Each row of a before or after table is a point. One or more steps were done to the points. Then noise was added and the rows were shuffled. The steps act on columns, c1 being the first. What was done? A step turns or swaps two columns, mirrors them in a line or flattens them onto one, adds a multiple of one to another, or multiplies or shifts one. Angles are multiples of 10 degrees, from the lower column toward the higher: turns from -170 to 170, lines from 10 to 170 but not 90. Use the fewest steps. Two steps may share a column if one is a turn and the other turns, adds or multiplies; they go together, in the order done. Otherwise the lowest column goes first.

Before (13 x 2):
[[ 1.8 -1.1]
 [-2.2  2.0]
 [ 5.2  1.2]
 [-0.2  1.0]
 [ 4.9 -1.4]
 [-2.0  1.9]
 [-2.8  2.5]
 [ 6.6 -5.0]
 [ 0.3  6.2]
 [-0.5  0.8]
 [ 0.8 -1.0]
 [ 7.3  0.4]
 [ 0.3 -1.4]]
After:
[[-0.5 -0.9]
 [-3.6  3.6]
 [ 0.8 -3.0]
 [-1.0  1.8]
 [ 0.2 -0.9]
 [ 1.2 -3.6]
 [-5.4  1.7]
 [-3.1 -5.2]
 [ 0.4  1.4]
 [-3.1  7.8]
 [-6.6  3.1]
 [ 0.8 -2.5]
 [-0.1  1.4]]
Steps: turn c1 and c2 by 150 degrees

Before (12 x 3):
[[-0.1  1.9 -1.6]
 [ 2.3  3.2  6.0]
 [-0.4  2.0  3.3]
 [-2.8  3.1 -1.4]
 [ 0.5  1.9  1.9]
 [-5.2 -3.7  6.6]
 [-3.6 -3.8  1.9]
 [-5.9  4.8  0.5]
 [ 1.2 -0.8  6.5]
 [ 0.2 -3.4 -1.1]
 [ 3.4 -0.5 -1.9]
 [ 1.4 -0.2  2.9]]
After:
[[-5.3  5.8  4.6]
 [ 0.1 -1.8  3.3]
 [ 1.1  6.2  2.1]
 [ 0.0 -1.3 -2.2]
 [-3.8  1.4  4.1]
 [-2.8 -1.0 -3.2]
 [ 1.2  2.9  0.7]
 [-0.6  3.7 -1.3]
 [-5.9  1.4 -4.5]
 [ 2.3  6.2 -2.1]
 [ 3.0 -1.8  0.1]
 [ 0.4  2.2 -1.5]]
Steps: turn c2 and c3 by -80 degrees

Before:
[[-2.8  0.3 -2.2 -5.4]
 [ 2.9 -0.7  1.8 -0.9]
 [ 5.4 -0.6  1.8  3.2]
 [ 0.4  2.7 -1.2 -1.4]
 [ 0.1 -5.1 -3.7 -2.7]
 [ 0.8  0.5  3.2  3.3]
 [-3.2 -1.5  1.8  0.3]
 [ 3.2  1.5 -0.2  2.9]
 [-1.3 -3.9  2.5 -3.2]
 [-3.7 -5.1  1.7 -4.9]]
After, 10 rows:
[[ 5.3  1.5  1.6 -2.5]
 [ 8.4 -0.6 -0.6 -3.8]
 [-6.2 -5.3 -3.9  4.1]
 [-5.1 -1.8 -1.8 -0.7]
 [ 4.6 -0.5 -2.4  0.5]
 [ 1.1  2.8  0.9  1.8]
 [-4.5  0.4  0.4  5.8]
 [ 0.1 -5.1  3.4  3.7]
 [-2.1 -3.8 -4.5  1.5]
 [ 1.3  0.5 -2.4 -4.1]]
Steps: multiply c1 by 1.6; turn c3 and c4 by -160 degrees; multiply c3 by 1.3

Before (11 x 6):
[[-6.8 -5.8  2.9 -4.6 -4.3  4.8]
 [ 3.3 -2.2 -2.5 -0.3  3.9 -3.3]
 [ 4.1 -0.5  2.5  5.9 -4.1  3.1]
 [ 0.5 -0.2 -1.2 -1.7  0.6 -3.8]
 [-0.5  0.5  2.8 -4.4 -0.9  4.6]
 [-0.1 -3.8 -1.6 -4.6 -3.7  4.1]
 [ 2.5  0.6 -6.2  1.0  5.6 -1.6]
 [ 0.1  2.3 -4.2 -0.4 -0.5 -1.9]
 [-0.9  0.0  2.1  3.6 -2.2  4.5]
 [ 6.2  3.6 -2.5  3.9  5.1 -4.1]
 [ 2.1  1.3 -2.1 -3.6  0.6 -1.8]]
After, 11 rows:
[[-0.7  0.0 -0.5 -3.2 -0.5  3.2]
 [ 0.9  0.2  1.4  5.8  0.4  2.3]
 [ 8.1 -4.5  1.0  6.3  1.6  2.3]
 [ 1.5 -2.7 -0.7  5.7  3.7  3.1]
 [-4.4 -1.8 -0.7 -3.1 -2.6  1.4]
 [-2.2 -0.5  0.9  1.4  5.0 -6.6]
 [ 0.3  2.1 -1.8 -1.8  0.5  1.1]
 [-4.1  0.3 -2.4 -1.9 -4.4  0.0]
 [ 1.7 -0.5  0.4  3.1  1.9 -4.7]
 [-2.0  0.6 -0.4 -0.1  0.4  3.8]
 [-7.2  2.6 -0.6 -4.9 -2.8 -2.5]]
Steps: turn c1 and c5 by 160 degrees; multiply c2 by 0.7; multiply c3 by 0.4; turn c4 and c6 by -110 degrees
